Rows are points. Any point is a mix of the corners, with weights that add up to 1. It lies inside the corners' shape when no weight is negative. Say inside or outside, and name the corners with a negative weight.

Corners:
(1): [ 7 -9]
(2): [ 1 33]
(3): [-49 -65]
Points:
[ 4 -3] => inside
[-7 32] => outside (1)
[-17 -42] => outside (2)
[ 0 27] => inside
[-62 -95] => outside (2)
[-12 -11] => inside
[11 28] => outside (3)
[-7 16] => inside
[13 36] => outside (3)

Corners:
(1): [ -8   0  90  29 -29 -16 -95  24]
(2): [ 35 -16 -57  25 -26  53  37 -14]
(3): [ 41  45  92  75  37  13 -48 -28]
(4): [ 68 -27 -89 -16  40  14  67 -44]
(5): [ -9  -4  60  20 -30 -17 -34 -62]
(6): [  8  12  11   7   9 -80  24   6]
(7): [-15 -54  -4   3  22  11  17   5]
(8): [ 16  15 -60 -70  46  83  78   5]
(9): [-46  15 -18   2  24 -29 -27   8]
Points:
[  4  -4  12  13  -7   7  -8 -21] => inside
[-13  -9  15   5   8  12  -8   8] => outside (4)
[-16   0 -21 -24  13 -13  26  11] => outside (3, 4)
[ 10  -7   4  25  -6 -18  -3 -18] => outside (8)
[ 10  18  27  31 -22  33 -31 -11] => outside (4, 6, 7)
[ -6 -36  -1   6  17   8  12  -4] => inside
[ 28 -10 -48 -18  31  21  41 -18] => inside

Corners:
(1): [-11  60 -34 -19  17  13  25 -17   1 -28 -33  14]
(2): [-27 -58  44  55   0  19 -35  -3  12 -39  15   9]
(3): [ 10  34   1  30 -30 -16  -3  46  43  48 -57  32]
(4): [-11  46  41 -29  39 -60 -10 -30 -39 -15  39 -27]
(5): [-17  27 -23  38 -35  31  -2   8  12   0  39  45]
(6): [  0  10 -18 -70 -95 -32  35  -4  17  36 -22 -37]
(7): [ 18   7  20  15 -26  20  42  35 -27  30 -12   0]
(8): [-47  32  -3  11 -28 -30  50 -18 -32 -25 -34  14]
(9): [ 12 -29 -17   9  -9 -41 -41  39  28  14 -29 -44]
(10): [-44 -39 -18   0 -43  45 -33 -62 -10  11  15 -46]
(11): [-41  65 -34 -15  10  12  65  10  26  13  10  26]
(12): [  9  31  25  29  -6  19  42  30   8  -5  -2 -56]
(13): [  4  28  -9  -3  -7 -28  59 -60 -14  10 -31  31]
Points:
[-16  33 -16 -29 -11 -39  17 -11   6   7 -23 -27] => outside (2, 5, 7)
[ -7  23  -6  10 -16   3  18  15   9  13 -10   8] => inside
[-11  -1   2  14 -16  -7  -1   7   9   5   0  -5] => outside (1)
[ -1  31   7 -13 -66  18  28   9 -18  22 -11 -37] => outside (2, 9, 11, 13)
